Each row is a point. The points of each table are mixes of a few directions, plus a little noise. Count the directions of each table, and those that both share. Where both have some left over, give the other angles between the two spaces (their principal angles), to ten degrees, smallest first.

First, 6 rows:
[[-3.6  2.6]
 [ 7.1 -5.3]
 [-0.9  0.8]
 [-4.8  3.6]
 [-4.3  3.2]
 [ 6.5 -4.8]]
Second (6 x 2):
[[-4.8 -4.5]
 [-2.8 -2.7]
 [-4.5 -4.2]
 [ 3.7  3.5]
 [ 7.2  6.8]
 [ 1.2  1.1]]
Directions: first 1, second 1, shared 0; angles 80

First, 7 rows:
[[-1.2 -3.1  0.9  7.2]
 [-5.9  6.8  5.3 -4.3]
 [ 9.4 -6.2 -8.3 -1.6]
 [ 2.4  0.6 -2.0 -4.4]
 [ 0.6 -2.8 -0.6  4.4]
 [-1.4 -0.6  1.2  2.9]
 [-3.8  5.2  3.5 -4.2]]
Second (8 x 4):
[[ 0.2 -0.1 -0.1  0.0]
 [-2.7  2.2  2.4 -0.3]
 [-7.6  6.2  6.7 -0.9]
 [11.0 -9.0 -9.8  1.3]
 [-3.5  2.9  3.1 -0.4]
 [ 6.2 -5.0 -5.5  0.7]
 [-2.8  2.3  2.5 -0.3]
 [-0.7  0.6  0.6 -0.1]]
Directions: first 2, second 1, shared 1

First:
[[ -4.0   4.1  -4.0  -0.4   0.2  -5.6  -7.9   0.8]
 [  4.3  -1.4   2.3  -0.2   1.1   4.9   1.2   1.9]
 [ -1.7   3.3   0.6  -6.1   6.7   3.7  -8.5  -2.4]
 [  4.2  -1.2   5.0  -0.2  -2.8  -6.8   3.8   2.8]
 [ -5.3  -3.3  -2.6   3.8   2.0   9.1   4.8  -3.3]
 [  8.6  -1.9   1.4   1.0  -2.1   5.9   3.3   3.2]
 [ -2.0   4.5  -3.1  -5.3  -4.6 -11.3  -1.5  -6.6]
 [ -4.1  -4.0   0.4   7.5  -0.4   0.2   4.8   3.7]]
Second:
[[ 3.9 -2.1 -1.3  0.5 -2.6  3.1  1.0  0.7]
 [-8.8 -5.9  1.6  5.0  0.1 -6.4  0.3  2.9]
 [-5.5 -5.0  0.9 -7.9  7.3 -2.8  7.0 -7.1]
 [ 5.3  2.8 -5.4 -2.1 -0.8 -9.8  3.9  3.4]
 [-4.5  5.1  1.6  2.0  1.4  3.3 -5.8 -1.6]
 [ 4.4  0.9  4.5 -0.9 -0.4  2.9 -1.1  0.9]
 [ 5.2  4.3 -1.9  3.6 -4.9  9.7 -5.4  0.8]]
Directions: first 5, second 5, shared 3; angles 40, 50

First, 8 rows:
[[ -0.9  -2.0  -3.5   4.1   0.3   5.5   0.5   0.8  -2.2  -6.9   1.0  -1.8]
 [  1.1  -1.0   1.6 -10.4   4.0  -7.6  -3.2  -9.1   6.8  18.5   0.8  -1.7]
 [  1.1   7.2   3.4   4.0  -0.8  -9.3  -0.4   1.8  -1.8   0.4  -5.8   0.5]
 [  2.1   3.4  -0.2   3.6  -0.4  -0.6   3.3   2.5  -4.7  -5.1  -2.9   0.8]
 [ -2.8   1.0   4.5   1.8  -4.8  -0.7  -1.9   6.2   1.8  -3.8   0.3   3.6]
 [ -2.2  -5.7   1.5  -3.1  -4.5   9.5   1.1   5.8   1.6  -5.4   5.8   4.8]
 [  1.5  -2.1  -0.1  -4.2   0.0   3.1   2.5  -0.1  -0.3   1.4   2.0   1.8]
 [  0.2  -0.9  -7.3   4.2   6.1   0.1  -1.8  -7.9  -1.2   0.9  -1.3  -8.0]]
Second, 10 rows:
[[  2.2   4.8   1.2   0.4   1.7  -7.6   0.3  -2.3  -1.1   4.5  -4.2  -1.0]
 [  6.7  10.3  -0.1   4.1   3.4 -10.4   5.5  -1.8  -8.2   0.9  -9.3  -1.2]
 [ -2.5  -6.9  -2.3  -5.5   1.8   4.4  -3.7  -5.0   5.9   6.3   5.6  -2.2]
 [  0.7   2.5   3.2  -1.1  -1.4  -3.6   0.4   1.8   0.2   1.7  -1.4   2.2]
 [ -2.9  -3.9  -5.6   5.4   1.8   6.2  -2.5  -1.8  -0.1  -6.0   2.1  -4.8]
 [ -5.0  -0.7   0.9   5.5  -2.7   0.3  -5.4   3.1   3.1  -4.7   0.7  -1.0]
 [ -3.0  -0.2   6.0  -0.4  -6.4   1.0  -1.4   8.0   2.7  -3.9   1.8   5.9]
 [  0.7  -6.7  -7.1  -0.8   2.8  11.6   2.9  -2.8  -2.3  -4.7   4.5  -2.6]
 [  7.9   0.2  -0.9  -9.6   3.2   1.6   9.3  -3.3  -4.9   6.2   0.1   3.1]
 [ -4.6   0.8   4.8   2.1  -4.1  -3.4  -5.5   4.1   4.8  -0.5   0.2   1.6]]
Directions: first 4, second 4, shared 4

First:
[[ -2.3   2.7  -2.6  -7.4  -7.3   0.2  10.3   0.9  -1.3  -0.2  -7.8   4.0
    0.0  -3.3   8.4  -4.6  -4.9  -0.8]
 [  9.8  -0.4   3.7  -6.0   6.1   4.1  -8.4   0.7   1.3   1.9  -1.5  -6.8
    1.6  -2.6  -4.2   1.9   4.2   0.1]
 [ -2.8  -5.3  -2.3   7.7   1.6   0.1  -6.5  -6.3  -5.6   5.5   4.8   0.6
    2.8   1.6  -3.1   1.0  -1.9  -0.4]
 [ -2.8   7.5   1.9   4.1  -2.9  -5.2   4.7   4.5   2.5  -5.9   0.6   3.4
   -4.7   0.6   5.5   0.6  -8.3  -6.2]
 [ -5.4  -0.4   1.8   4.2   0.2   3.8   2.6   2.6  -1.7  -0.8   0.7   2.0
    5.5   2.4  -4.9  -0.6   2.2   2.7]
 [ -2.9  -2.3  -1.5   0.9   0.5   0.4   1.0  -2.6  -0.7   1.5   2.1  -0.4
    0.5   1.3  -3.0   0.6   3.4   2.8]
 [  3.0   1.0  -1.1  -1.1   6.7  -5.0  -7.0 -10.2   1.3   4.4   7.4  -8.7
   -8.9  -0.8  -4.4   7.8   0.3  -3.5]
 [  3.5  -2.7   0.1  -2.4  -5.1   1.5   3.4  10.5   4.1  -6.5  -6.2   5.7
    3.3   0.7   5.6  -6.9   5.1   5.3]]
Second (8 x 18):
[[  4.8  -3.6  -8.0  -0.4   2.4  -7.7   3.2   1.0  -3.5  -2.4   3.7   3.2
    5.4   0.2  -1.8   1.6  -1.0   2.3]
 [ -2.7   6.8   1.3  -2.7   1.6   0.8   2.5  -3.2  -4.4   4.7  -1.6  -1.6
    0.6  -3.8  -1.5   3.7  -7.3  -6.4]
 [ -2.2  14.4   4.6  -5.8   4.8   0.9   2.6   3.7  -2.8   7.1  -5.7   0.0
    1.8  -8.0  -5.2   8.7  -3.9 -10.0]
 [ -2.7  -0.9   9.9   2.7  -3.9   8.9  -7.1   5.1  10.5  -1.8  -4.3  -1.5
   -7.3   2.9   2.8  -4.8  11.5   3.6]
 [ -2.2  -3.4   2.8   2.4  -3.4   4.1  -2.7  -2.6   2.7  -1.1   0.2  -2.1
   -3.8   2.9   3.1  -4.2   1.4   2.3]
 [  4.6  -7.9  -6.2   2.0  -0.1  -5.1   0.2   1.6   0.5  -4.9   4.0   2.7
    2.6   3.3   0.6  -2.3   3.6   6.1]
 [  4.4  -7.6  -6.1   1.9  -0.1  -5.0   0.4   1.3   0.2  -4.7   3.9   2.6
    2.6   3.2   0.6  -2.2   3.1   5.8]
 [ -4.0   2.2   1.8  -0.2  -1.5   3.1   0.8  -6.9  -3.3   3.1  -0.2  -3.3
   -2.0  -0.7   1.5  -0.4  -7.5  -3.7]]
Directions: first 6, second 3, shared 1; angles 40, 90

First, 11 rows:
[[ -1.6  -3.3   0.3   3.2   2.8   2.1  -1.8  -0.2  -0.2  -2.4   0.1  -0.9
    2.8  -1.2  -1.5   0.6   0.4   1.0   0.2  -1.9  -0.1   2.1  -1.7  -0.8]
 [ -0.6 -16.1   1.8   8.0  12.6   1.4  -1.5  -3.3   3.6 -13.4  -7.9  -1.7
    9.6  -1.1  -2.6   4.0   4.8   1.0   7.1  -8.2   5.3   9.8  -4.0  -5.2]
 [ -4.3  -3.8   0.2   6.1   3.7   5.5  -4.6   0.7  -1.9  -1.8   3.1  -1.9
    4.7  -3.1  -3.2  -0.2  -0.8   2.3  -2.4  -2.5  -1.9   2.5  -3.2  -0.6]
 [  0.1  -0.9   0.2   0.3   0.6  -0.1   0.0  -0.3   0.3  -0.9  -0.7   0.0
    0.4   0.1  -0.1   0.3   0.3   0.0   0.5  -0.5   0.4   0.6  -0.1  -0.4]
 [  3.0  11.2  -1.1  -8.3  -9.2  -4.4   3.8   1.2  -0.6   8.4   2.2   2.1
   -8.3   2.5   3.5  -2.2  -2.2  -2.0  -2.2   6.0  -1.7  -6.9   4.2   3.3]
 [  3.3  -4.5   0.8  -1.3   2.9  -3.9   3.2  -2.1   3.3  -4.9  -6.2   0.8
    0.6   1.9   1.3   2.1   2.9  -1.5   5.3  -1.9   4.1   2.7   0.8  -1.9]
 [  1.6   7.6  -0.8  -5.0  -6.1  -2.3   2.2   1.0  -0.7   5.7   2.1   1.3
   -5.2   1.3   2.1  -1.4  -1.7  -1.1  -2.0   4.1  -1.4  -4.7   2.6   2.2]
 [  3.6  -4.4   0.8  -1.5   2.9  -4.3   3.5  -2.3   3.6  -5.0  -6.6   0.8
    0.4   2.2   1.5   2.1   2.9  -1.5   5.6  -1.7   4.2   2.4   1.0  -2.0]
 [  0.8  -9.6   1.3   3.6   7.3  -0.6   0.3  -2.3   3.0  -8.4  -6.0  -0.6
    5.1   0.1  -1.0   2.7   3.3   0.0   5.3  -4.8   4.1   5.9  -1.8  -3.4]
 [ -1.9  10.6  -1.4  -2.9  -7.8   2.0  -1.5   3.0  -3.8   9.6   7.9   0.3
   -4.9  -0.9   0.4  -3.3  -4.2   0.5  -6.9   5.1  -5.2  -6.3   1.4   3.9]
 [ -4.0  13.6  -1.8  -2.1  -9.9   4.4  -3.5   4.4  -6.0  12.9  12.0  -0.2
   -5.4  -2.1  -0.6  -4.6  -6.0   1.3 -10.4   6.4  -8.0  -8.2   0.9   5.2]]
Second:
[[ -0.1   3.1   0.4  -7.9  -2.2  -1.5  -1.0   0.9   0.1   0.1  -3.5  -1.7
   -6.0  -4.8   1.3  -5.0  -0.4   0.0   2.3  -0.6   3.9  -2.9   2.3  -4.9]
 [  0.3  -5.3  -0.7  13.7   3.6   2.5   1.9  -1.5  -0.2  -0.1   5.9   3.1
   10.1   8.5  -2.0   8.7   0.7   0.2  -3.9   0.9  -6.8   4.8  -4.1   8.1]
 [ -0.1  -6.7  -1.2  17.1   4.4   3.0   1.9  -1.9  -0.3  -0.6   7.6   3.9
   12.8  10.6  -2.6  10.8   0.9   0.1  -4.8   1.3  -8.5   5.9  -5.2  10.1]
 [  0.1   4.5   0.8 -11.7  -3.1  -2.0  -1.2   1.3   0.2   0.3  -5.2  -2.7
   -8.8  -7.2   1.9  -7.4  -0.5   0.0   3.3  -0.8   5.6  -3.9   3.4  -7.0]
 [ -0.1   3.5   0.7  -9.1  -2.5  -1.7  -1.1   1.0   0.0   0.2  -3.9  -2.0
   -6.8  -5.4   1.6  -5.9  -0.4  -0.2   2.6  -0.7   4.6  -3.2   2.8  -5.4]
 [  0.0  -4.1  -0.6  10.7   2.9   2.0   1.1  -1.3  -0.3  -0.3   4.7   2.3
    8.1   6.3  -1.7   6.9   0.5   0.0  -2.9   0.7  -5.2   3.7  -3.3   6.5]
 [ -0.1   2.3   0.3  -6.2  -1.6  -1.2  -0.8   0.7   0.1   0.1  -2.7  -1.4
   -4.6  -4.0   0.8  -3.9  -0.3   0.0   1.7  -0.4   3.1  -2.1   1.8  -3.8]
 [  0.1   2.5   0.4  -6.5  -1.9  -1.1  -0.7   0.7   0.2   0.2  -2.7  -1.2
   -4.6  -4.0   1.2  -4.1  -0.2   0.0   1.7  -0.5   3.1  -2.3   2.0  -4.0]]
Directions: first 2, second 1, shared 0; angles 60
